Each row is a point. Each copy is the shape, with its points in the same order, turned, moved and blurred by noise. Is it also mirrored, or only turned?
(in the rows, 128 means zero)

Shape:
[[ 81  74 176]
 [ 97  89  88]
 [109 180 171]
 [164  87 116]
 [160 161  85]
 [ 72 101 187]]
Copy 1, 6 rows:
[[ 65 160 138]
 [117 110  76]
 [152 142 206]
 [153 175  83]
 [209 129 109]
 [ 77 151 165]]
Copy 1 is: mirrored
Copy 2, 6 rows:
[[ 88  77 190]
 [ 94  81 103]
 [ 89 191 159]
 [157  88 112]
 [134 160  66]
 [ 80 108 199]]
Copy 2 is: only turned

Shape (9 x 4):
[[174 129 132 138]
 [109 142 164  90]
 [ 37 104 197  59]
 [169 110  88 183]
 [137 164 165 152]
 [141 166 111 155]
 [161 153 187 127]
 [132  69 141 146]
 [100 133 148  72]]
Copy 1 (9 x 4):
[[165 147 147 139]
 [106 163 162  80]
 [ 36 131 193  30]
 [156 114 112 186]
 [117 182 168 147]
 [129 172 118 157]
 [143 185 200 125]
 [124  87 166 136]
 [103 151 152  61]]
Copy 1 is: only turned
Copy 2 (9 x 4):
[[169 121 121 111]
 [ 92 126 140  69]
 [ 10  88 141  53]
 [179 100  82 152]
 [126 145 157 125]
 [141 156 102 135]
 [142 141 174  94]
 [134  53 120 117]
 [ 85 122 118  55]]
Copy 2 is: only turned
Copy 3 (9 x 4):
[[160 100 130 131]
 [ 96 113 177 105]
 [  7  84 215 102]
 [163  79  82 166]
 [136 135 159 158]
 [135 139 108 153]
 [148 121 188 135]
 [119  43 146 147]
 [ 76 112 160  92]]
Copy 3 is: only turned
Copy 4:
[[158 125 117 128]
 [ 84 115 156 102]
 [ 13  71 199  91]
 [164 109  56 162]
 [104 156 141 145]
 [114 160  89 139]
 [127 149 166 138]
 [129  59 118 151]
 [ 72  99 150  74]]
Copy 4 is: only turned

Shape:
[[157 158  76 154  77 194]
 [ 58  93  81  76 152  74]
 [ 57 148 123 107  98  86]
 [144 137  75 112  83 171]
 [156  85  92 171  88  64]
 [146  95  95  75  83  74]
 [147 104 145 163 135  81]
 [ 54  96 129 139 117 188]
 [162 182 132 147  86  92]
 [ 77 151 151 160 184  74]]
Copy 1 (10 x 6):
[[157 114 105 133  55 195]
 [ 36 158  89 114 147  52]
 [ 60 145 172  97  88 105]
 [148 125 105 147  59 154]
 [127  39 129  93  96  86]
 [142 114 114 129  93  48]
 [124  60 162  91 143 103]
 [ 56 132 144 189 120 173]
 [158 106 179  86  85 131]
 [ 46 109 167  51 177 119]]
Copy 1 is: mirrored
Copy 2, 10 rows:
[[194 156  94 159  81 175]
 [ 67 157  19  48 118 104]
 [ 73 184  86  88  72  99]
 [177 160  71 114  83 166]
 [151  82  75 111  86  64]
 [156 134  68  37  79  89]
 [118  94 117 101 131  84]
 [ 64 129  85 122  87 199]
 [164 165 142 120  98  79]
 [ 47 154 111 117 161  83]]
Copy 2 is: only turned
Copy 3:
[[150 177 128 158  86 194]
 [100  77  41 121 145  65]
 [ 59 114 104 149 113  83]
 [157 157 101 172 112 159]
 [164  84 116 136  39  93]
 [164 106  85 191 103  60]
 [153  82 156 103  84  77]
 [ 84  78 120 145 154 186]
 [134 171 152 140  66  86]
 [ 79 106 132  52 124  75]]
Copy 3 is: mirrored
Copy 4:
[[171 184  71 173  80 155]
 [ 60 121  77  64 171 103]
 [ 29 164 101 113 123 101]
 [151 166  79 111  93 146]
 [104  73 115 167  90  73]
 [124 123 107  82  93  64]
 [102  89 168 155 124 107]
 [ 71 145  80  99 118 210]
 [116 177 132 175  98  85]
 [ 39 136 150 151 192 122]]
Copy 4 is: only turned

Shape, 11 rows:
[[135 120  58 152 141 161 163 120]
 [117 152 169 125  37 142 135 148]
 [ 89  39 100 211 181 174 108 148]
 [ 89 146 144 118 146 149 163 147]
 [108 103 125  99 161  67 148 152]
 [108  73 154 224 137 160 141 124]
 [152  86 157 136 170  72 130 163]
 [106  90 159 142 179 148 138 132]
 [148 152 104 161 102 170 129 160]
 [137  85 161 113  64 178 187 162]
 [ 99 127 132 123 121 174 105  95]]
Copy 1:
[[ 73 120 120 162 197 147 118 125]
 [147 164 183 108  92 146 133 158]
 [115  29 102 226 151 191 135 103]
 [118 150 115 135 149 188 182 146]
 [138  92  85  99 171 133 196 160]
 [155  85 143 196 142 176 138  73]
 [195  81  82 121 180 144 161 149]
 [143  92  92 142 155 205 164 116]
 [119 151 140 174 150 152  98 161]
 [141 117 217 114 161 197 133 161]
 [ 93 121 110 122 111 187 120 116]]
Copy 1 is: mirrored
Copy 2 (11 x 8):
[[135  83 114 142 131  84 135  95]
 [ 88 185 124 165  53 162 144 130]
 [100   7 142 143 132 158  56 109]
 [101 112 135 136 131 169 174  92]
 [114 106  77  91 152 178 169 152]
 [114  46 112 190  88 187  93 100]
 [136  89  83 135 149 196 136 188]
 [126  58 137 137 124 193 144 123]
 [122 141 137 182 123 111 112 115]
 [ 62 107 147 180  58 135 177 154]
 [141 115 158 115  81 157 126  90]]
Copy 2 is: mirrored
Copy 3 (11 x 8):
[[132 113 130  82 173 159 116 124]
 [147 148 159 138  36 148 173  95]
 [ 45 108 163 142 219 104 107  90]
 [102 148  98 124 115 137 164 144]
 [139 136 114 114 126  66 143 190]
 [ 88  93 137 168 172 109 142  68]
 [142  97 149 169 140  71 137 180]
 [ 83 108 108 155 143 113 141 146]
 [133 136 168 129 128 187 133 113]
 [117  81 167 108  73 143 213 108]
 [ 84 124 117 118  89 143 101 107]]
Copy 3 is: mirrored
Copy 4:
[[ 95 126  78 115 190  93 147 101]
 [142 152 130 169  73 153 150 116]
 [ 25 103 102 137 228 166 132 176]
 [105 170 134  89 137 152 136 124]
 [100 147 192  92 155  85  99 158]
 [ 78 122 124 153 205 188 181 157]
 [137 125 181 110 169 108 142 202]
 [ 96 125 148  77 169 154 136 153]
 [129 152  56 148 141 127 142 141]
 [ 96 121 120 132  75 131 207 137]
 [106 106 120 124 142 177 110  99]]
Copy 4 is: only turned

Shape:
[[ 65 170  48  74 171 173 179 135  59]
 [170  91 134 155 181 146 139  61  86]
 [ 75  84 153 122 153 118 207  61 163]
 [128 151 114 148 105 100  95 101  90]
 [112 141  39  84  80 102 155  91 156]
 [155 181  52 175 138 134 181 184 122]
 [175 155  75  91  82 134 201 186 135]
 [158  71 115 110 184 142 110  66 105]
 [106 169 146 136 202 153 130 134  60]
 [103 174 148  98 140 196 122  95  90]
 [ 82 165 141 138 116  84  79 180 147]
 [ 91  72  48 166 109 155 112  88  81]
 [115 200 136  77  87 136 204 169  65]]
Copy 1:
[[ 76 168  81  80 167 200 197 107  53]
 [185  89 130 133 205 119 185  98 127]
 [122 145 206 152 121 129 211  67 151]
 [101 111  99 139 180  81 124 135 120]
 [ 93 162  98  75  84  95 129  93 130]
 [144 178  31 172 117 138 169 154  77]
 [145 167  75 104  68 136 162 195 108]
 [186  94 153 102 193 125 153  83 109]
 [118 148 123 157 236 161 183 144  73]
 [102 158 131 113 220 176 155 147 147]
 [ 76 166 140 192 150 102  82 163  84]
 [101  53  76 130 147 151 128  66 115]
 [ 63 169 107 105 138 145 206 225 100]]
Copy 1 is: mirrored
Copy 2:
[[105  71  80  50 211 177 188 139  92]
 [155 125 113 190 189 127 137  60 129]
 [ 57 150 155 137 180  99 211  65 157]
 [115  78 124 115 127 106  89 113 136]
 [106 102  72  43  99  79 176  89 159]
 [151  42  92 137 116 124 198 203 148]
 [177 104 122  75  77 100 201 178 115]
 [144 159  74 159 180 139 136  63 117]
 [126  92 140 133 218 172 122 146 123]
 [133 117 159  87 179 200 119 113 135]
 [ 58 120 129 109 122 105  78 200 155]
 [ 81  75  52 143 122 155 145  66 105]
 [147  67 193  44 148 127 162 164  86]]
Copy 2 is: mirrored
